Each row is a point. The window is the flat piece filled in between its corners: a triangle in 3 columns, a solid with four corners in 4, and so on. A path goes straight from each point to the next, and from the last back to the first. After which points does the path pass through the window?

Window, 4 rows:
[[ 1.50  1.17 -2.03 -1.86]
 [-0.29 -0.23  0.79  2.02]
 [-2.02  1.16  1.43 -2.48]
 [ 1.04 -1.24 -0.18  0.59]]
Path:
(1): [ 0.28  0.73  1.80 -1.70]
(2): [-0.60 -0.30 -1.74 -1.14]
(3): [ 0.04 -1.85 -1.38  1.11]
(4): [ 1.51  0.17  1.44 -0.47]
(5): [ 0.83  1.63  1.04 -1.82]
(6): [-0.99  0.03 -0.45 -1.78]
(7): [-1.45 -0.65 -0.59 -1.50]
(8): [2.22 1.06 0.47 0.05]
(9): [ 1.39  0.25  0.98 -2.07]
(10): [-1.03 -0.35 -1.95 -0.35]
(11): [-1.94  0.84 -0.88 -3.04]
(12): [-0.54  1.23  1.06 -2.74]
(13): [ 2.41 -0.13  0.25  0.50]
(14): [ 0.98 -0.20 -2.14 -0.48]
(15): [-0.78 -0.59 -1.95  0.84]
(16): [ 1.55  0.44 -0.47  0.47]
Through the window after points: 3, 7

Window:
[[-1.61  2.19 -2.02  2.82  0.94 -0.52 -0.20  0.85]
 [-0.60  0.66  1.59  0.18 -0.37 -2.21  2.57 -0.52]
 [-1.54 -0.28  2.78  2.22  1.23 -1.18 -0.39  2.38]
 [-0.72  0.74  0.80  0.20 -2.67 -1.97  1.21 -0.74]
 [ 0.63  0.81 -1.18  0.77 -0.16  1.46 -1.13  2.06]
 [-2.04 -0.64  0.68 -0.40 -1.23  2.26 -0.15 -0.03]
 [-0.66 -0.95 -1.29  1.47 -1.13  1.53  0.25 -0.14]
 [ 0.01 -2.34 -1.92 -0.74  0.42  0.26 -2.25 -1.36]]
Path:
(1): [-1.13  0.42 -0.53  0.28 -0.40 -0.42  0.93  1.77]
(2): [-0.24  0.31  1.26  0.88 -0.47 -0.51 -0.88 -0.53]
(3): [ 1.36  1.17 -0.75  0.89  0.49  1.52 -1.47 -0.22]
(4): [-0.80 -0.13 -0.57  0.89 -0.56  0.48 -0.30  2.49]
(5): [-1.04 -0.68 -1.15 -1.07 -0.90 -1.84 -1.31  2.96]
(6): [-0.31  1.16  0.05  2.30 -0.51  0.99  0.70 -0.71]
(7): [-1.59  0.76  1.82  3.06  0.66  0.56 -1.35  0.79]
(8): [-1.07 -1.21  0.71 -0.56  0.47 -2.52  1.63  2.74]
Through the window after points: 3, 5, 7

Window (11 x 11):
[[-1.20 -0.64 -0.73 -0.52  1.75  0.81 -0.06 -0.48  1.81 -0.39 -0.84]
 [ 0.22  0.94  1.02 -0.92 -0.41  0.62 -0.53 -1.09 -0.39  2.58 -0.23]
 [ 0.66  1.39  1.17 -1.76 -0.54  1.31 -0.89  1.23 -0.77  0.88  2.23]
 [-1.28 -1.58  1.21 -2.42 -1.78 -2.44  1.18  0.45  0.87 -0.78  1.28]
 [-1.68  0.28 -0.45 -1.80  2.28 -0.19 -1.48 -2.59 -0.37 -0.62 -1.21]
 [-1.36 -1.34 -2.15  1.36  1.56  0.21  1.65 -2.27  0.20 -2.31  0.90]
 [-1.75  1.78 -0.75 -1.14  0.82  1.33  0.25  0.28 -0.30  2.92  2.06]
 [-1.65  1.51 -0.38  0.87  1.73 -0.09  0.22 -1.93  1.66 -0.76  0.97]
 [-1.62 -1.67  2.35 -1.08 -1.20 -3.81  0.16  2.65 -0.74 -0.30  0.00]
 [-0.23  0.20 -2.51 -0.03  1.30 -1.83  0.97 -0.64  1.11 -0.93  0.58]
 [-1.12 -0.33  2.10 -2.26 -1.44 -2.57  2.38  1.92 -0.65 -1.47 -0.79]]
Path:
(1): [-0.41 -0.53  1.64 -1.27  0.52 -1.43  0.99 -0.15  1.11  0.82  0.31]
(2): [-1.40  2.24 -0.89 -1.05 -1.04  0.43 -1.96  0.33 -1.70  0.33  0.09]
(3): [-0.66  0.66 -0.30 -0.90 -1.13  1.41 -1.81  1.26 -0.30  0.08 -0.08]
(4): [ 0.05  0.67  0.61 -1.45  1.46 -0.95  0.99 -0.87 -0.03  0.21  2.04]
(5): [-0.22 -1.28  2.07 -2.05  1.24 -1.08  3.28  0.30  0.07  0.08  1.47]
(6): [-2.08 -0.41 -0.29 -1.29 -2.50 -2.28 -1.23  0.16  1.02 -1.00  0.44]
(7): [-2.07  0.32  0.33  0.48 -1.78 -2.73  0.20  0.77  0.39 -1.45 -1.09]
(8): [-0.91 -0.27 -0.36 -1.39  1.82 -0.64  1.47 -0.62  0.45  0.05  0.88]
(9): [ 0.34 -1.20  1.32 -1.27  0.74 -1.43  0.20  0.00  0.66  0.68  2.72]
(10): [-2.07  1.35 -0.70 -0.53 -1.11 -0.49  0.81  0.01 -0.93 -1.10 -1.59]
(11): [-2.01  0.66 -1.07 -1.45 -0.74 -0.16 -0.10  0.42  1.68 -0.27  0.01]
(12): [-0.50 -0.82  0.75  0.13  4.27 -0.44  0.18 -2.36 -0.96 -0.75  0.32]
Through the window after points: 3, 5

Window, 14 rows:
[[ 1.07  0.57  0.27  1.35 -1.30  2.23 -2.35  2.66  1.66 -0.54  1.04 -2.51
  -0.68  2.32]
 [ 0.40 -0.27 -0.14  3.12 -1.53  3.18  0.77 -1.33 -1.37  0.52  1.11 -3.56
   0.75  2.50]
 [-1.14 -1.30  1.73  0.74 -2.02  0.75  1.07 -0.39  2.21  1.35 -0.60 -2.11
   1.57  0.68]
 [ 1.01  0.24  2.10  1.26 -0.26  0.06  1.51  0.90 -0.49  2.26  0.48 -0.14
   0.37 -1.33]
 [-2.30 -1.13 -0.99  1.17 -1.66 -0.97  1.38  0.56  0.11 -1.06 -2.09  2.05
  -1.95 -0.62]
 [-3.31  1.21  1.01  2.00  1.21  1.24 -0.82  1.41  0.62 -0.27 -1.38  0.11
   0.45 -0.03]
 [ 1.56 -0.62  2.51  1.25 -0.69 -0.38  0.55 -1.83 -0.87 -0.05 -0.50  1.16
   0.60  0.32]
 [-0.11  0.94 -0.97 -1.38 -0.98 -0.39  1.40  1.16  1.14  0.45 -1.05  0.96
   0.20  0.21]
 [ 1.22  0.48  0.46  0.21  1.03  0.05  1.88  1.44  2.37  1.31 -2.06 -1.67
  -0.16 -0.68]
 [ 0.77  0.60  2.00 -0.46  0.24 -4.26  1.82  0.07 -1.21 -2.77  1.83  0.14
  -0.72 -2.46]
 [ 1.13 -0.26  0.21  2.04 -0.30  0.92 -0.60 -0.02  3.27  0.95  1.47 -0.22
   0.86  0.66]
 [-0.08  0.54  1.15  0.10 -0.67  0.28  1.10 -1.94  0.48  1.75 -0.38 -1.64
  -1.00 -1.53]
 [ 0.42  1.27  0.62 -0.82  1.51 -2.54  0.55  3.24  1.57  1.09  0.27 -0.74
  -1.61  2.13]
 [-0.06 -1.97 -0.15 -0.58  0.48 -0.61 -0.36  0.41  1.35  0.88 -0.55  0.07
   0.58 -1.25]]
Path:
(1): [-0.31  0.30 -0.63  2.13 -1.64 -3.23  0.74 -0.12  0.53  1.19 -0.25 -0.01
  0.61 -0.41]
(2): [ 0.19  0.86  1.29  0.71 -1.82 -0.90 -0.98  0.50  1.56  1.65 -0.21 -1.98
  2.23 -0.02]
(3): [-0.79 -1.37  1.12  0.98 -0.47  1.17  1.59 -0.37  1.46  0.36 -0.33 -0.58
 -0.16  0.52]
(4): [ 0.00 -1.39  3.10 -0.02 -0.07  1.37  1.10 -0.52  1.78  0.03  1.44 -0.06
  0.15 -0.07]
(5): [-0.05  1.59 -1.96  2.25 -1.30 -1.59 -0.79  0.80 -1.68  0.54 -1.90 -0.64
  0.19  0.68]
(6): [ 1.92 -0.52  0.54  1.94 -1.26 -2.23 -0.62  0.41  0.75  2.09 -1.38 -1.69
  2.12  0.40]
(7): [-0.01 -0.13  2.05  0.49 -0.41  1.45  0.88 -0.68  0.00 -0.74  0.46  0.67
 -0.72  0.40]
(8): [-0.28 -0.55  2.11 -0.87  0.95  2.79  1.73 -0.14  0.33 -0.09 -0.73 -0.22
 -0.96 -0.74]
Through the window after points: 2, 6
